Rows are points. To make a cloud, some directions were put in groups of two or more. Within a group, all points are equally far from the middle, so they leave a hole (a ring in 2 directions, a hollow ball in 3). The other directions are filled evenly. Then the cloud was stretched, turned, moved and blurred a little. Count the holes, and give their numbers of directions, smallest first.

Cloud:
array([[-25.7, -18.7],
       [ 34.1,  27.4],
       [ 10.8,   2.0],
       [ 11.4,  26.5],
       [-20.0,  -9.0],
       [  7.0, -19.6],
       [-28.2, -11.9],
       [ 32.1,   8.1],
       [ 19.3,  36.6],
       [  0.0,  39.3],
       [-21.3,  18.4],
       [  1.9,  -2.3],
       [ -6.8,   2.7]])
Holes: 0

Cloud:
array([[ -6.6,  22.2, -18.3],
       [-10.6,  13.4, -17.0],
       [-27.2, -15.0,   3.0],
       [-28.1,  33.2, -13.6],
       [ 15.3,  17.5,  -6.1],
       [  8.5, -54.0,  -2.1],
       [  0.7,  -5.7,  15.7],
       [-29.6,  -2.8, -33.0],
       [ 25.0,  -5.6, -19.6],
       [-45.4, -21.0,  -3.9],
       [ 18.8,   3.8,  17.2],
       [ 26.3, -17.6, -22.5],
       [ -5.5, -23.9,  18.8],
       [  4.5,   0.4,  -5.0],
       [-17.9,  14.5,  -4.3],
       [-27.2,  20.5,  -3.0],
       [ 24.5, -30.5,  10.9],
       [ -4.6,  50.3,  14.3],
       [ 14.5,  27.6,  27.4],
       [ 16.9,  -7.4,  -3.3]])
Holes: 0

Cloud:
array([[ -7.2,  16.6,  32.3,  20.8],
       [-29.1, -14.3,   7.9, -27.4],
       [ 15.8, -31.3, -20.4,  -1.2],
       [  5.6,   1.1,  42.6,  -8.1],
       [ 16.4,  -0.4,  13.6,  37.2],
       [-41.0,  -7.4,  14.1, -10.7],
       [-22.7,  16.0,  31.1,  -0.6],
       [ 36.8, -14.8,  -3.3,  11.3],
       [ 36.6,   6.8,   1.0,   9.1],
       [ 40.7,  -6.1,   5.9,  -4.9],
       [ 20.9,  10.7,   7.9,  29.7],
       [-30.4,   9.8,  24.9, -11.4],
       [ -8.8,  -8.5, -32.1,   1.1],
       [ 13.6, -33.1, -19.0,  -6.8],
       [ -6.4,  26.1,  11.4,  22.9],
       [ -3.4,   5.7, -22.7, -21.9],
       [ 21.1,  -2.2,  32.8, -18.4],
       [-35.8,  13.8,  18.1,   4.9],
       [-24.0, -36.8,  12.2, -12.7],
       [ 27.5, -30.3, -10.5,   0.7],
       [ -9.8,  26.5,   4.6,  20.3],
       [ -7.6,  19.9, -21.9,   2.5],
       [ 22.6,   3.7,  24.2, -23.2],
       [-31.1,  -1.4,  15.6, -24.0],
       [ -4.1,   7.6,   0.0, -34.9],
       [-16.4, -29.5,  10.5,  31.5],
       [ 19.8, -20.6,  -7.8,  30.1],
       [  4.4, -27.2, -25.9, -10.3],
       [ 11.3, -38.7,  22.6, -11.6]])
Holes: 2 (2, 2)

Cloud:
array([[ -4.0,   0.6,  33.3, -12.1, -38.7, -26.1],
       [  9.5,  20.3,   9.4, -27.0, -31.6,  36.3],
       [ 19.3,  30.7,  32.4, -12.9, -16.9,   2.3],
       [-17.4,   5.0,   6.9, -20.7,   3.9, -37.8],
       [ 12.9,   3.8,  16.1,  -2.8,  -9.8,  48.4],
       [-28.0, -14.8,  -4.2, -32.2, -37.1,   9.5],
       [-16.5,  -4.5, -21.8,  -2.2, -38.8,   5.0],
       [-20.0,  16.5,   6.1,  19.5, -18.8, -14.4],
       [ 26.4,   1.1,  12.3,  -0.5,  -3.1, -19.2],
       [-12.3,  26.9,  34.9, -12.9,   8.3,  20.6],
       [-10.6,  10.1, -27.3,  -1.2,  18.6,  40.8],
       [  6.1, -25.4,   1.0,   5.1, -23.8, -33.3],
       [-29.6,   7.1, -10.5,  11.9,  18.6, -17.0],
       [-34.2,  14.0,  -0.2,  16.3,  -5.3,  40.5],
       [-15.8,  21.7,  -5.1, -14.1,   5.5,  53.0],
       [ 23.5,  18.3, -18.2, -19.9,  12.0,  -9.7],
       [  8.0,   4.1,  23.1,  -1.2,  12.4, -26.4],
       [ -5.5,  25.1,  19.4,  30.0,  11.1,  19.4],
       [-15.5,  22.9,  11.5, -18.6,   8.7,  50.7],
       [-18.1,   9.9, -17.6,   8.8,  -0.7,  46.8],
       [-51.3,   8.6,   3.5,  -1.6,  -9.1,   8.0],
       [ -9.5,  -1.8, -31.8,  14.6,  30.6,  30.7],
       [-19.6,  -1.2, -21.9,  -4.4, -27.0,  25.5],
       [  1.3, -26.5,  -7.5, -28.9, -11.6, -18.9],
       [ 24.3,  -6.4,  -1.0, -19.7,  -1.0,  -1.6],
       [ -3.2, -13.2,  13.2,  -3.1,  -9.5,  32.9],
       [-36.6, -16.6,   0.6,  23.6,   9.3, -20.6],
       [-42.2,   4.8,   3.9, -17.3,  -1.0,  20.7],
       [ -4.6,  36.4,   3.7,  22.4,   6.8,   8.4],
       [-29.9,   7.1,  25.1,  24.5, -24.8,  -8.2],
       [  6.5,  -4.3,  -5.2,  18.2, -20.4, -23.4],
       [ 21.9,   9.4, -31.4,  15.4,  14.8, -16.6],
       [ -8.5, -13.5, -18.4, -26.8,  17.8,  14.3],
       [  6.7, -25.6,   3.3,   0.8, -26.0, -27.8],
       [-14.4,  -6.1, -16.3,  10.7, -20.3, -39.9],
       [ 32.6,  21.9,  19.7,  14.2,  -2.9,   0.8],
       [-28.9,  19.8,   0.9, -13.1,  -5.7,  49.4],
       [ 24.6,  20.5,  15.9,  19.9, -10.0,  -1.2],
       [  8.4,  -6.2,   8.6,   3.6,  -1.4,  39.7],
       [-10.0,  22.9,  46.3,   3.1,  -3.6,  25.1],
       [ -7.2,  29.6,  14.6, -17.6, -20.6, -10.2],
       [-20.3, -16.9, -35.8, -13.1,   4.3,   6.7],
       [-12.8,  16.9,   4.9, -15.3,  38.2,   2.1],
       [-30.3,   5.0,   8.7,  15.1, -47.2, -26.6],
       [-38.9, -25.5, -31.0, -15.5,  13.2,  -1.7],
       [ -8.1, -16.9, -26.0, -27.2, -12.6, -19.0]])
Holes: 2 (2, 2)
